Each row is a point. Each copy is the shape, with its points in the same order, turned, moved and blurred by noise. Some copies are also mirrored. Which?

Shape, 7 rows:
[[-68  -5   2]
 [ 50  21 -29]
 [ 13 -50 -28]
 [ 22  31   8]
 [ 41 -35  -6]
 [-77  95  13]
 [-49 -18  29]]
Copy 1, 7 rows:
[[-70  17 -21]
 [ 58  23 -22]
 [  8 -42 -21]
 [ 23  43   4]
 [ 33 -27   6]
 [-61 120 -26]
 [-58   7  12]]
Copy 1 is: only turned
Copy 2:
[[-46 -14  13]
 [ 40  59 -42]
 [ 29 -22 -47]
 [ 26  54   0]
 [ 57   1 -31]
 [-81  76  48]
 [-15 -21  26]]
Copy 2 is: only turned
Copy 3 (7 x 3):
[[-53   9   2]
 [ 66  33 -21]
 [ 24 -24 -42]
 [ 40  37  20]
 [ 60 -22 -11]
 [-59 104  38]
 [-41 -12  24]]
Copy 3 is: only turned

Shape (7 x 4):
[[  28  -13  -62   52]
 [  22   -9  -21  -19]
 [  30    1   59  -34]
 [ -35  -29   15  -27]
 [  -7  -50   66   29]
 [  28   56   41   26]
 [   5    3 -109   26]]
Copy 1 (7 x 4):
[[ -51  -18  -76   57]
 [   0  -33  -28    4]
 [  20  -43   43    4]
 [  47   10  -14    4]
 [  39    4   20   82]
 [ -52    2   39   28]
 [ -55    2 -113   10]]
Copy 1 is: mirrored
Copy 2, 7 rows:
[[  25    2  -59   64]
 [  21    7  -22  -13]
 [  22   46   44  -36]
 [ -17  -25   23  -21]
 [  12    0   74   36]
 [ -13   88   11   20]
 [   1  -16 -107   39]]
Copy 2 is: only turned
Copy 3:
[[ 16 -43 -52  25]
 [-27  11  11  17]
 [-16  29  94  15]
 [-57   3  40 -35]
 [-33 -60  87 -23]
 [ 59   3  59  -7]
 [  2  -7 -82   9]]
Copy 3 is: mirrored
Copy 4:
[[ 18 -59 -79  56]
 [ 13 -24 -10  40]
 [ 49  -5  39   4]
 [-28 -38  20   0]
 [ 52 -74   7 -60]
 [ 55  35 -31  -4]
 [-29 -36 -84  91]]
Copy 4 is: mirrored

Shape, 8 rows:
[[ 73  67 -51 -51]
 [ 64  -4 -14 -15]
 [ -3  65   1 -28]
 [-14 -52 -62  22]
 [-59  21  -6 -67]
 [-14 -45  67 -34]
 [-36 -40  11 -29]
 [ -4  -7 -26  20]]
Copy 1 (8 x 4):
[[ 46 -77 -79 -24]
 [ 66 -18 -17 -25]
 [-27 -47 -29   1]
 [ 31  79 -41   1]
 [-71   5 -39 -44]
 [-16  20  64 -58]
 [-24  48  10 -39]
 [ 17  31 -23  11]]
Copy 1 is: mirrored
Copy 2, 8 rows:
[[ 83  99 -13 -64]
 [ 88  44  -9  19]
 [  2  52  21 -33]
 [ 12  10 -81  41]
 [-32  -5  -5 -63]
 [ 27 -57  41  16]
 [  8 -38 -14   9]
 [ 20  28 -32  32]]
Copy 2 is: only turned

Shape, 10 rows:
[[-53   4 -33  50  42  35]
 [  3 -41  80 -62 -53  27]
 [-60  45   0  64 -16  30]
 [ -6 -14  34 -28   4 -22]
 [  6 -23 -25 -18 -17 -65]
 [ 58 -27  26 -83 -10   8]
 [ 83  11  72 -46 -19  36]
 [-25  38 -42  -8 -15  26]
 [ 16  -7  32 -40  -5 -46]
 [-99  59  -3  17  28  13]]
Copy 1, 10 rows:
[[ -9 -44 -29  46  45 -46]
 [ -7 -54  71 -71 -58  53]
 [ -7 -39  27  85  -2 -44]
 [-11   0  55 -46  -9 -10]
 [ 28  28  29 -49 -32 -57]
 [ 18  36  44 -86 -30  64]
 [ 56  19  74 -27 -14  97]
 [-28  13 -11  33 -29  -6]
 [  7  22  68 -60  -9  -6]
 [-75 -26  29  53  25 -42]]
Copy 1 is: only turned
Copy 2:
[[-32   5  22  85  69  31]
 [-54 -39  46 -49 -70  37]
 [  6 -32  71  48  77  18]
 [-33   6  35   1 -35 -13]
 [ -1 -19 -16  29 -28 -55]
 [-33  17 -26 -61 -60   8]
 [  9  30  21 -87 -47  45]
 [-22 -21   0   4  65  -7]
 [-16   7  31 -11 -47 -39]
 [-58  -2  74  46  88 -27]]
Copy 2 is: mirrored

Shape, 9 rows:
[[ 16  34  29   2  -8  27]
 [-70 -59 -31  60  26  45]
 [ -2  94   0   1  26  50]
 [-13 -40 -35 -59  48 -52]
 [ -2 -18  -3 -35 -19 -43]
 [ 43 -70 -89  -7  50 -13]
 [-23  58  15  14  -5 -39]
 [ 39 -54 -16 -37  78 -60]
 [-33 -30 -16  18 -15  68]]
Copy 1:
[[-14  22  18  22 -31  52]
 [-69 -46  -2  64  63 -20]
 [-20  97  19  44   3  57]
 [  2  -6   8 -77  48 -21]
 [ -8  -5   3 -47 -28  -9]
 [ 45 -40 -60 -19  81  -3]
 [ -7  57  40   9 -37 -24]
 [ 64 -26  25 -60  53 -18]
 [-66 -25 -20  36  20  40]]
Copy 1 is: only turned
Copy 2 (9 x 6):
[[-18  44  30   6 -13  29]
 [-33 -30 -42  79  55  58]
 [-46 101   8 -12  34  37]
 [ 29 -34 -28 -43  69 -16]
 [  9 -28  -6 -42  -1 -12]
 [ 62 -17 -75  38  50 -33]
 [-69  26  52 -13  12 -21]
 [ 81 -23  12 -16  76 -50]
 [-18   2 -37  46   1  68]]
Copy 2 is: only turned
Copy 3, 9 rows:
[[ -2  22  50  -7   6 -22]
 [-47 -46 -15  12  47  66]
 [  3  80  78  37  26  -1]
 [-10  24 -84 -30  44 -46]
 [-18  18 -36 -45 -18 -45]
 [ 65 -28 -88  -7  55  -3]
 [-35  45   8  34 -27 -45]
 [ 18 -13 -88 -19  63 -89]
 [-18 -16  23 -39  20  59]]
Copy 3 is: only turned
Copy 4 (9 x 6):
[[ 32  41   7  16  -6  -5]
 [-83  -7  22  60  25  56]
 [ 48  99 -25  21   2  31]
 [-58  -1 -15 -33  91 -17]
 [-19  -1  -6 -16  29 -56]
 [-14 -80 -68   2  75  20]
 [ -8  64  -6  31  26 -59]
 [-21 -41 -26 -19 119 -22]
 [-19  -6  15  18 -26  48]]
Copy 4 is: only turned

Shape:
[[-72 -32 -48  -9 -25  54 -25  55]
 [-54   9  56 -78 -55   7  71 -25]
 [-13 -58  -8  -2 -11 -10 -51 -40]
 [  1  63  14 -21  49  -4  -5  38]
 [-66 -68 -18 -55  37  11 -44 -31]
 [ 51 -33  -1 -25  -1 -29  43  19]
 [ 60  45  21  66 -35  10 -44  -5]
 [  3  43  47  41   8  50  27  14]
 [  0   3 -26 -63  21  30 114  -3]
 [ 12 -24  35  16 101  44 -48  26]
 [-65   5  17   4  49 -11   2   9]]
Copy 1, 11 rows:
[[-46  -7  -5   4 -60 -33  44  64]
 [ 31  34  70 -48 -73 -25  65 -76]
 [  9 -85  -6 -33 -36 -30 -18  -3]
 [  0  40  44 -26  56   9  -7   9]
 [-22 -66 -23 -91 -21 -36  43  16]
 [ 91   3   1  -4  -1 -34   0  -9]
 [ 18 -32  54  49  -7  42 -83  -2]
 [ 12  -2  82  32  10  49  26  -1]
 [ 64  54 -18 -13  -5  14  98 -40]
 [ 13 -60  36 -40  69  30  18  76]
 [-31 -26  41 -20  35 -33  47  -6]]
Copy 1 is: only turned
Copy 2 (11 x 8):
[[-10 -25 -22  18 -61  70 -11  15]
 [-40  16  19 -38 -47 -48  77 -58]
 [-28 -22  36  23  37  38 -45 -42]
 [  8  44  23  10  39   9  59  54]
 [-26 -59  30  16  20  98  33 -47]
 [ 41 -20  -1 -27  48 -38 -12  -1]
 [-22  91  33  21  48 -25 -74  31]
 [-60  58  -7 -33  15 -10   1  50]
 [ 19  10 -70 -58  24 -14  70 -30]
 [-37  -5  33 -36  84  77   1  67]
 [-53 -17  11  25  32  18  55  35]]
Copy 2 is: mirrored
Copy 3 (11 x 8):
[[ -57  -99  -19  -29  -41   52  -14   42]
 [ -24   29 -120   29  -65   67   47   17]
 [ -34  -37   -9   61   10    9  -33   -7]
 [ -30   43  -29  -80    4   31  -30    0]
 [ -83  -58  -47   42   25   71  -38  -22]
 [  -5    1  -67  -12   40  -29   30   17]
 [  50   27   49  -16  -35  -26  -27    4]
 [   7   32   19  -49  -33   46   42    0]
 [ -31  -15 -117  -54   -6   23   78  -42]
 [ -27   -5   42  -41   77   76  -17  -16]
 [ -92   19  -10  -20   -3   50   -2    1]]
Copy 3 is: mirrored
